Every row gives one point. The ring and each string are closed loops that go straight from each point to the next, and from the last back to the first. Before rounding, they use only three directions, however many columns there are. Count how often each string passes through the ring. Passing back the other way cancels.

Ring (6 x 3):
3.4 -0.3 -0.7

0.9 3.7 -1.3

-3.0 3.0 -0.8

-4.5 0.4 -0.3

-2.5 -3.1 0.2

1.9 -2.6 0.0
String:
-2.8 -3.3 2.5

-4.9 -4.7 1.0

-4.2 -3.6 -1.7

-3.7 -3.5 -1.5

-4.0 -5.3 -0.6

-1.8 -2.8 -2.1

-1.0 -1.3 -0.5

-1.2 -1.5 2.3
Times through: 1
String:
-1.7 -0.9 0.4

-2.3 -1.2 1.6

-1.6 -0.7 -0.1

-2.0 -1.1 -2.2

-4.2 -3.1 -2.4

-4.5 -3.7 -1.0

-3.8 -3.3 1.6

-3.2 -3.0 2.1

-3.7 -4.5 0.9

-3.3 -4.6 -1.9

-1.9 -2.4 -1.8

-1.4 -1.6 -0.8

-1.0 -0.8 1.7

-2.1 -2.9 2.6

-3.3 -4.5 1.9

-4.1 -5.1 -0.2

-3.0 -3.0 -1.8

-2.4 -1.9 -2.1
Times through: 1

Ring, 9 rows:
5.0 4.2 -0.4 0.2 0.8 1.6 2.0 -0.2

2.7 6.7 0.1 0.6 0.6 1.6 2.5 0.4

-2.0 7.6 0.8 1.2 0.3 1.7 3.5 1.4

-5.2 6.1 1.0 1.6 0.3 1.8 4.1 1.9

-7.0 2.8 1.1 1.7 0.3 1.9 4.4 1.9

-5.8 -1.1 1.4 1.4 0.5 1.9 3.8 1.5

-1.9 -2.9 1.4 0.9 0.7 1.8 2.9 0.7

1.8 -2.4 0.8 0.5 0.8 1.7 2.2 0.0

5.0 0.5 -0.2 0.1 0.9 1.7 1.8 -0.4
String, 16 rows:
-0.1 0.4 -0.3 0.8 0.8 1.9 3.0 0.4

1.6 -2.1 -1.9 0.5 1.1 2.1 2.8 -0.3

3.5 -4.0 -2.6 0.2 1.3 2.1 2.5 -0.9

5.0 -4.6 1.4 0.0 1.0 1.5 1.2 -0.6

3.8 -2.8 2.3 0.2 0.8 1.4 1.4 -0.1

1.7 -0.3 4.4 0.5 0.4 1.2 1.5 0.7

3.6 -3.5 4.4 0.2 0.6 1.2 0.9 0.1

3.7 -5.5 0.8 0.1 1.0 1.7 1.6 -0.5

2.3 -5.3 -0.2 0.3 1.1 1.9 2.1 -0.4

1.1 -4.7 1.9 0.5 0.8 1.6 2.0 0.1

-0.1 -3.2 5.2 0.7 0.4 1.2 1.6 0.9

-0.7 -0.9 3.2 0.8 0.5 1.5 2.3 0.9

-0.7 -0.1 -0.2 0.8 0.8 1.9 3.1 0.5

-0.4 -1.6 -3.2 0.7 1.2 2.3 3.6 -0.1

0.2 -3.7 -1.3 0.6 1.1 2.1 2.9 -0.1

-0.2 -0.1 -1.3 0.8 0.9 2.0 3.2 0.2
Times through: 1
String (16 x 8):
-3.2 2.4 -0.5 1.2 0.6 2.0 3.8 1.0

-5.9 2.9 -1.5 1.6 0.7 2.2 4.7 1.4

-7.8 3.6 -2.6 1.8 0.7 2.5 5.4 1.6

-4.5 2.7 -3.2 1.4 0.9 2.4 4.7 0.9

-3.7 2.9 -0.1 1.3 0.6 2.0 3.9 1.2

-3.4 3.3 3.2 1.3 0.2 1.5 3.1 1.7

-7.0 3.8 4.8 1.7 -0.1 1.4 3.6 2.5

-7.4 3.1 4.1 1.8 0.0 1.5 3.8 2.4

-4.8 2.7 4.2 1.4 0.1 1.4 3.2 2.0

-2.1 2.1 0.8 1.1 0.5 1.8 3.3 1.0

-4.1 1.2 -1.6 1.3 0.8 2.2 4.2 0.9

-6.8 0.4 -2.1 1.6 0.8 2.4 4.9 1.2

-10.4 0.3 0.7 2.1 0.4 2.2 5.1 2.2

-9.4 1.5 3.3 2.0 0.1 1.7 4.4 2.5

-6.3 2.7 5.0 1.6 0.0 1.4 3.4 2.3

-2.7 2.7 2.7 1.2 0.3 1.5 3.0 1.4
Times through: 1

Ring (8 x 11):
7.2 -0.1 -1.9 -1.2 -2.0 0.4 -1.5 2.6 -0.9 0.4 0.6

4.4 3.7 -1.9 0.4 -1.9 0.1 -1.4 4.0 -0.3 2.7 -1.3

-0.2 5.0 -2.1 1.5 -0.6 -0.1 -0.7 3.9 -0.6 4.6 -2.0

-4.5 3.3 -1.9 1.5 0.9 0.0 0.2 2.3 -1.8 5.3 -1.4

-5.3 0.6 -1.4 0.6 1.5 0.3 0.5 0.8 -2.9 4.7 -0.5

-2.6 -3.3 -0.9 -1.1 1.2 0.7 0.4 -0.7 -3.7 2.4 1.3

2.1 -4.8 -1.4 -2.1 0.2 0.8 -0.2 -0.6 -3.1 0.3 2.3

6.4 -3.0 -1.9 -1.9 -1.2 0.5 -1.1 1.1 -1.8 -0.4 1.8
String:
7.0 -5.8 -4.4 -1.9 0.0 -0.1 -0.7 0.0 -1.5 -2.1 3.9

10.6 0.3 -1.1 -1.8 -3.4 0.7 -2.3 3.3 -0.5 -0.4 0.3

5.8 6.2 -2.4 1.1 -2.5 -0.2 -1.9 5.5 0.8 3.1 -2.2

-1.6 6.1 0.0 1.3 -1.1 0.5 -0.8 4.0 -1.3 5.8 -3.2

-3.8 2.3 0.4 0.3 0.1 0.8 -0.1 1.7 -2.8 5.1 -1.7

-1.2 -0.8 -2.0 -0.2 0.7 0.3 0.0 0.8 -2.4 2.8 0.6

0.4 -3.8 -3.7 -0.7 1.3 -0.1 0.2 -0.2 -2.3 0.9 2.5
Times through: 1

Ring, 10 rows:
4.7 0.2 0.5 0.4 2.1 2.3 -2.0 -1.5 2.2 -1.0 0.1 -3.5 4.7 2.3

4.1 3.9 0.8 -1.5 0.9 0.1 -1.4 -1.4 0.5 -0.2 -0.3 -4.7 4.0 1.2

1.8 6.4 0.4 -2.5 -0.4 -2.0 -0.8 -1.3 -1.5 0.8 -1.1 -4.3 1.9 -0.4

-1.4 6.6 0.6 -2.3 -1.5 -3.2 -0.6 -1.0 -3.0 0.9 -1.8 -2.0 0.4 -1.0

-4.5 4.6 0.9 -0.9 -1.9 -3.3 -0.9 -0.5 -3.6 0.4 -2.3 1.2 -0.5 -0.8

-6.1 0.6 0.0 1.4 -1.4 -1.5 -1.4 -0.6 -2.6 -0.1 -2.4 4.0 -1.6 -0.4

-5.0 -3.0 -2.2 3.3 -0.2 1.2 -1.5 -1.2 -0.4 -0.2 -2.3 4.4 -2.9 -0.4

-2.0 -5.5 -4.1 4.4 1.3 3.8 -1.7 -2.0 2.1 -0.3 -1.8 3.0 -3.0 -0.1

0.1 -5.9 -4.0 4.4 2.1 4.8 -1.9 -2.2 3.2 -0.5 -1.2 1.6 -1.7 0.6

3.3 -4.0 -1.7 2.9 2.6 4.4 -2.2 -1.9 3.6 -1.1 -0.3 -1.1 2.2 2.0
String:
-1.4 4.7 -1.8 -1.1 -1.1 -1.8 -0.4 -1.6 -1.9 1.4 -2.1 -1.6 -2.0 -1.9

-5.8 5.1 0.0 -1.0 -2.4 -3.8 -0.6 -0.7 -4.2 1.0 -2.8 1.7 -2.2 -1.8

-9.4 1.6 1.1 1.1 -2.6 -3.4 -1.3 0.1 -4.5 -0.2 -3.0 6.2 -2.2 -0.8

-5.9 -1.8 1.8 2.5 -0.6 -0.5 -2.2 0.0 -1.8 -1.5 -1.8 5.4 0.9 1.5

-1.9 -1.0 0.5 1.7 0.3 0.7 -2.0 -0.8 -0.2 -1.0 -1.3 1.8 1.4 1.3

-2.1 -4.3 -0.3 3.5 1.1 2.5 -2.3 -1.0 1.1 -1.5 -1.2 3.2 1.0 1.8

1.3 -8.0 -4.2 5.4 2.9 6.3 -2.3 -2.3 4.5 -1.0 -0.8 1.7 -0.9 1.4

5.3 -6.9 -4.7 4.4 3.9 7.2 -2.1 -2.9 5.9 -0.8 -0.1 -1.9 0.4 1.6

4.3 -1.3 -3.4 1.6 2.2 3.6 -1.4 -2.5 3.1 0.2 -0.6 -3.4 0.3 0.4

1.8 0.7 -1.0 0.6 1.0 1.3 -1.5 -1.6 0.9 -0.1 -0.9 -2.0 1.4 0.6

1.2 2.0 2.5 -0.3 0.6 -0.3 -2.0 -0.6 -0.3 -1.2 -0.5 -1.4 4.8 2.2

0.8 4.5 3.9 -1.7 -0.1 -2.0 -1.9 -0.2 -1.6 -1.1 -0.5 -2.0 5.7 2.2

-0.6 1.7 0.4 0.2 0.1 -0.3 -1.5 -1.0 -0.6 -0.3 -1.2 -0.4 1.5 0.7
Times through: 0
String (21 x 14):
3.8 -3.7 1.2 2.4 2.8 3.9 -2.9 -1.1 3.3 -2.2 0.4 -1.0 5.7 3.8

0.8 -1.7 0.6 1.8 1.3 1.9 -2.2 -1.0 1.2 -1.3 -0.6 0.2 3.1 2.2

1.7 -1.4 -3.5 1.9 1.4 2.8 -1.2 -2.3 2.0 0.4 -1.2 -1.5 -1.2 -0.3

5.3 -6.4 -5.3 4.2 3.8 7.1 -1.9 -3.0 5.8 -0.4 -0.3 -2.2 -0.3 1.1

4.7 -6.7 -1.0 4.1 3.8 6.2 -2.9 -1.8 5.1 -2.2 0.4 -0.8 4.2 3.6

2.6 -3.8 2.2 2.5 2.5 3.4 -3.0 -0.7 2.7 -2.6 0.3 0.1 6.2 4.2

0.8 -0.4 -0.6 1.2 1.0 1.5 -1.7 -1.4 0.9 -0.5 -0.9 -0.7 1.5 1.0

3.2 -0.2 -2.8 1.0 1.6 2.5 -1.3 -2.2 2.1 0.3 -0.9 -3.0 0.2 0.1

5.0 1.0 -2.7 0.2 1.9 2.5 -1.2 -2.4 2.4 0.5 -0.5 -4.8 1.1 0.2

1.8 1.3 -0.8 0.3 0.8 0.9 -1.4 -1.6 0.7 0.0 -0.9 -2.2 1.5 0.5

1.5 2.1 1.7 -0.4 0.6 -0.1 -1.8 -0.9 -0.1 -0.8 -0.6 -1.9 4.0 1.7

4.6 6.5 2.5 -3.0 0.5 -1.5 -1.4 -1.0 -0.6 -0.2 -0.1 -5.9 5.7 1.5

4.6 7.4 -0.6 -3.2 0.2 -1.4 -0.5 -1.9 -0.5 1.3 -0.8 -7.0 2.1 -0.7

3.3 5.7 -1.8 -2.1 0.1 -0.7 -0.4 -2.1 -0.3 1.4 -1.2 -5.5 0.3 -1.2

0.9 2.0 -1.7 0.0 0.4 0.4 -1.0 -1.7 0.1 0.5 -1.3 -2.1 -0.1 -0.4

1.4 3.7 3.2 -1.3 0.2 -1.2 -1.9 -0.5 -0.9 -1.0 -0.5 -2.2 5.3 2.1

4.5 5.6 3.4 -2.6 0.7 -1.2 -1.7 -0.7 -0.4 -0.8 0.1 -5.3 6.8 2.3

6.5 4.5 0.3 -2.0 1.5 0.6 -1.3 -1.8 1.3 0.1 0.0 -6.8 4.6 1.2

3.9 1.5 -1.8 0.0 1.4 1.7 -1.2 -2.1 1.7 0.3 -0.7 -4.1 1.4 0.3

5.9 0.1 -2.3 0.6 2.4 3.2 -1.5 -2.4 3.1 0.0 -0.2 -5.0 2.2 0.9

7.0 -3.2 1.3 1.8 3.6 4.7 -2.9 -1.4 4.4 -2.3 1.0 -3.5 7.3 4.4
Times through: 0

Ring, 9 rows:
3.4 -0.5 1.5 0.0 1.7 1.1 -1.6 1.7 1.3 0.5 -1.9 0.0 2.0 -2.3

2.5 2.4 3.0 0.0 0.4 0.9 -2.6 2.7 1.4 0.0 -0.3 -1.2 2.2 -1.7

0.2 3.9 4.2 -1.0 -0.8 0.8 -3.3 3.8 0.9 -0.2 1.2 -1.9 1.8 -0.3

-1.5 2.5 3.3 -2.5 -0.9 0.7 -3.2 4.0 0.4 0.2 1.3 -1.3 1.0 1.4

-2.4 -0.6 1.5 -3.8 -0.2 0.8 -2.4 3.4 -0.1 1.0 0.3 0.1 0.1 2.4

-2.7 -4.0 0.1 -4.3 1.1 1.0 -1.1 3.0 -0.4 1.8 -1.2 1.5 -0.4 2.2

-2.4 -6.0 -0.3 -3.9 2.3 1.1 0.0 2.8 -0.5 2.2 -2.6 2.3 -0.3 0.9

-0.3 -6.3 -0.1 -2.4 3.3 1.3 0.6 2.2 0.0 2.2 -3.7 2.4 0.4 -1.3

2.2 -4.1 0.2 -0.9 2.9 1.2 -0.2 1.6 0.8 1.5 -3.3 1.5 1.3 -2.3
String:
-0.4 -8.4 -1.5 -3.0 3.9 1.3 1.1 1.7 -0.2 2.6 -4.5 3.3 -0.1 -0.8

0.8 -8.1 -3.6 -3.9 3.1 1.2 0.0 0.2 0.1 2.3 -3.7 3.3 -0.6 1.4

0.1 -4.5 -1.1 -3.2 1.9 1.0 -1.0 1.5 0.2 1.6 -2.2 1.8 0.0 1.1

-3.7 -3.8 2.4 -3.3 1.8 1.1 -0.2 4.4 -0.6 1.9 -1.8 1.2 0.3 -0.1

-6.3 -6.6 1.2 -5.3 2.1 1.1 0.6 4.7 -1.5 2.8 -2.2 2.4 -0.9 1.6

-2.8 -7.5 -2.6 -5.7 2.0 1.0 -0.4 1.8 -0.7 2.5 -2.4 3.0 -1.4 3.5

0.6 -5.5 -3.0 -4.1 1.7 1.0 -1.3 0.5 0.2 1.7 -2.2 2.3 -0.6 2.6

-1.4 -7.2 -2.3 -4.6 2.4 1.1 -0.2 1.5 -0.4 2.3 -2.9 2.9 -0.8 2.1

-5.0 -9.0 0.6 -4.3 3.7 1.4 1.9 4.1 -1.3 3.2 -4.0 3.3 -0.6 -0.3

-3.9 -7.9 1.6 -3.1 3.9 1.4 1.9 4.3 -1.0 3.0 -4.2 2.8 0.1 -1.9

-0.5 -9.5 -1.2 -2.6 4.7 1.5 1.9 1.9 -0.3 2.9 -5.3 3.7 0.1 -1.9

3.2 -5.5 -3.0 -2.4 2.6 1.1 -0.9 -0.3 0.9 1.5 -3.2 2.3 0.2 0.4

0.0 -2.5 1.5 -1.8 1.8 1.1 -0.9 2.8 0.4 1.3 -1.9 0.8 1.0 -1.0

-0.4 -4.0 2.5 -0.9 3.1 1.3 0.6 3.6 0.2 1.8 -3.3 1.3 1.4 -3.3

0.3 -6.3 1.8 -0.5 4.4 1.5 1.7 3.1 0.2 2.2 -4.8 2.2 1.5 -4.6

2.3 -7.2 -1.7 -1.6 3.9 1.4 0.7 0.7 0.6 2.1 -4.6 2.8 0.7 -1.9

2.1 -5.1 -1.9 -2.4 2.5 1.1 -0.7 0.6 0.6 1.6 -3.0 2.1 0.3 0.1
Times through: 2

Ring (10 x 14):
0.5 -5.4 -2.2 -5.2 1.0 -0.7 1.5 -0.1 -0.1 1.3 -1.7 1.4 1.8 1.4

1.7 -2.0 -1.8 -2.3 2.5 -2.3 3.3 -1.1 -1.7 2.0 -0.6 1.1 0.8 0.6

2.1 1.6 -1.3 0.9 2.9 -2.4 4.6 -1.3 -2.2 1.9 1.3 0.5 -0.5 -0.3

1.6 5.5 0.1 4.9 2.3 -1.3 4.0 -1.1 -1.7 0.7 3.9 -1.0 -2.2 -0.9

0.7 6.6 1.5 6.8 0.9 0.0 1.0 -0.7 -0.4 -0.9 5.0 -2.4 -2.7 -0.4

-0.3 5.6 2.3 6.5 -0.4 1.2 -1.8 -0.3 0.9 -2.1 4.8 -3.2 -2.4 0.4

-1.3 2.9 2.0 4.2 -1.7 2.5 -3.5 0.4 2.2 -2.7 3.9 -3.0 -1.6 1.1

-1.9 -1.3 0.4 -0.1 -2.3 3.3 -2.8 1.2 3.0 -2.2 2.2 -1.5 -0.5 1.4

-1.8 -4.1 -1.0 -3.2 -1.9 3.0 -1.3 1.4 2.8 -1.2 0.7 -0.1 0.4 1.5

-0.8 -6.0 -2.1 -5.5 -0.5 1.3 0.4 0.8 1.5 0.3 -1.1 1.1 1.5 1.5
String (25 x 14):
1.5 2.2 1.0 2.8 1.7 -1.9 -0.6 -1.5 -1.3 0.0 1.5 -1.6 -0.3 1.1

0.6 3.8 -1.9 2.5 1.4 0.6 6.9 0.2 -0.5 1.2 4.3 0.6 -2.6 -1.8

1.3 8.7 -0.8 7.1 2.3 -0.2 8.0 -0.4 -1.5 1.1 6.6 -0.5 -4.3 -2.8

1.5 8.8 2.7 9.2 1.7 -1.3 0.1 -1.6 -1.4 -1.0 5.3 -3.4 -2.9 -0.3

0.8 4.7 2.6 5.9 0.7 -0.8 -2.9 -1.3 -0.4 -1.5 3.2 -3.3 -1.3 1.2

-0.1 2.8 -0.1 2.8 0.2 1.1 1.9 0.2 0.6 -0.4 3.6 -1.0 -1.8 -0.3

-0.1 1.5 0.1 1.8 0.1 0.8 0.6 0.0 0.6 -0.5 2.6 -1.0 -1.1 0.4

0.1 2.1 3.1 4.1 -0.4 -0.1 -6.0 -1.0 0.7 -2.4 1.9 -3.6 -0.2 2.4

-1.3 3.7 4.1 6.2 -2.3 2.2 -8.0 -0.1 2.5 -4.1 3.8 -4.9 -1.3 2.3

-1.5 1.5 4.0 4.3 -2.6 2.2 -9.2 0.0 2.8 -4.2 2.5 -4.7 -0.4 3.1

-0.1 0.0 0.8 1.0 -0.2 0.5 -2.1 -0.3 0.8 -1.1 1.5 -1.6 -0.1 1.5

-1.8 -0.6 -1.6 -0.7 -1.6 3.7 2.5 1.8 2.7 -0.8 3.3 0.2 -1.6 -0.3

-1.4 -1.4 -1.4 -1.3 -1.2 2.8 1.4 1.3 2.2 -0.6 2.3 0.1 -0.8 0.3

-0.3 -2.1 1.0 -0.5 -0.5 0.3 -4.2 -0.3 1.1 -1.4 0.1 -1.7 0.9 2.4

-1.5 -6.6 -0.7 -5.1 -1.8 2.1 -3.7 0.9 2.6 -1.2 -1.3 -0.2 1.9 2.7

-2.1 -7.6 -4.7 -8.2 -1.5 3.8 4.8 2.5 3.0 1.0 -0.1 3.2 0.6 0.1

-0.7 -2.8 -3.1 -3.4 -0.1 2.0 4.8 1.2 1.3 1.0 1.4 1.7 -0.5 -0.4

-0.4 -4.1 -3.2 -4.6 0.3 1.2 4.2 0.9 0.9 1.3 0.2 2.0 0.3 0.1

0.4 -7.4 -3.9 -7.9 1.2 -0.4 4.1 0.3 -0.1 2.3 -2.4 2.9 2.1 0.9

0.5 -3.6 -3.6 -4.6 1.4 0.0 5.8 0.4 -0.3 2.2 0.0 2.4 0.4 -0.2

0.3 -0.7 -1.8 -1.1 0.9 0.3 3.5 0.1 0.0 0.9 1.4 0.7 -0.5 0.0

1.8 -1.7 0.1 -1.0 2.1 -2.7 -1.1 -1.7 -1.6 0.8 -1.1 -0.6 1.5 2.0

2.8 -0.7 -1.1 -1.0 3.7 -4.0 2.9 -2.1 -3.1 2.3 -0.9 0.6 1.0 0.8

3.0 2.3 -3.2 0.2 4.5 -3.3 10.0 -1.4 -3.6 3.9 1.7 2.3 -1.2 -1.9

2.7 3.1 0.2 2.9 3.4 -3.6 2.4 -2.1 -3.0 1.5 1.3 -0.7 -0.4 0.3
Times through: 0
